Each wall is flat, endless, passes through zero and stands at right angles to its row. A trip goes straight from one point to another. Which walls does it cross, in order?

Walls:
(1): [ -1 -10]
(2): [-40  56]
(3): [ 27 -18]
(4): [-37   5]
(5): [ 38 -19]
(6): [17  6]
Trips:
[  1 -46] to [-16  18] => 4, 5, 3, 2, 1
[15 -5] to [-29 -16] => 6, 4, 5, 3, 2
[-24  -2] to [ 18 -21] => 2, 3, 5, 4, 6
[-39 -65] to [ 11 -37] => 5, 4
[-12   5] to [3 9] => 6, 4
[ 2 58] to [-37 -28] => 6, 1, 2
[ 15 -30] to [19 44] => 1, 2, 3, 5
[50 10] to [-4 56] => 2, 3, 5, 4

Walls:
(1): [-60 -17   4  -9 -53  40  21  14 -39]
(2): [-38   9  14  28  18  -1  79  57 -12]
(3): [  3  -9 -19 -15  -1  22  40  30  11]
(4): [  2  37  27 -69  -9 -43 -17 -34  15]
(5): [-31  40  22  24   6  40 -14  50  13]
Trips:
[-19  27   8  41 -19  -7 -33  16 -35] to [ 47  21 -14  42 -49 -12  -8   9 -21] => 2, 1, 5
[-48  45 -12   3 -79 -15  -1  -7 -24] to [ 14  11  46  31 -36 -22   3  31  -8] => 4
[ 49 -55  16 -13 -34 -42   8 -35  -6] to [ -2   1 -47  16  31  -6 -21 -25  23] => 4
[  4  -6  11  15 -15 -23  -1 -12 -25] to [-38   9 -43 -54 -43   1 -31  -3 -30] => none

Walls:
(1): [ 67  36   5 -20  -2  16 -23  51  15 -45 -23 -35  22  -8 -51 -47 -14  19
   4 -18]
(2): [  7 -13   9  24  27 -13 -12   0   8 -28  77  -9 -20  24 -31  27  24 -47
   8  11]
(3): [-59 -10  27  39  -4  29  28 -18  15 -35   3 -30  10  25   4   9 -80  21
  38 -22]
(4): [-22 -20  26  32  18 -27  28   9   3   3  13  33  36  17  -4   8  40 -27
 -16  33]
(5): [ 15  17  39 -36  55  20 -38  21  27  28  37  -8  39   0   6 -22  -4  52
  19 -13]
(6): [-29 -13   6  37  57  31  14   3 -30 -32 -43   2 -23 -10   2 -13   3   5
 -18 -51]
(7): [  7 -12  18   6  45  25  29 -37 -53  -7  36  -6 -28  -3 -20   8 -11   8
 -50   8]
(8): [-29  12 -16  -2 -31  11   7  -5 -16  42 -27 -47  10 -18 -35  39  -1  -6
   8  12]
(9): [-19 -16  48   8 -31 -11   0 -16 -33 -42   9 -23  49  10 -43 -10  16  22
 -29 -12]
(10): [ 95  -1 -27 -48   4 -10   9  -1  36 -25 -57  15 -30  19 -27 -34 -28 -21
   5  40]
(11): [ -2   3 -10   1  -8 -54 -47   5 -38 -27  28 -52  35 -13 -47 -62  -4  -6
   2 -26]
(12): [ 47 -30 -31  -9 -28 -21 -16  13  -8   1 -15 -26 -49  -3  16  -3  32  53
   9 -35]
Trips:
[-12  -5  -4  13  19  14  13 -14  -2  71 -25  -1  29  -7  -6  12 -26  31
  -7 -16] to [ 31 -20 -15 -13 -41  20 -40  36  11  16  -5 -28 -11  18  27  40 -14  36
  10   5] => 12, 7, 6, 1, 10, 3
[ -4   9   6 -20  -4   2   8  15 -23  10 -16  -3  -9 -37  43 -38 -47  -1
  -5 -40] to [ 35 -46 -28 -15   2  10 -33  42   3 -40  -7   6  38  24 -14  23  17  60
  15 -38] => 10, 9, 3
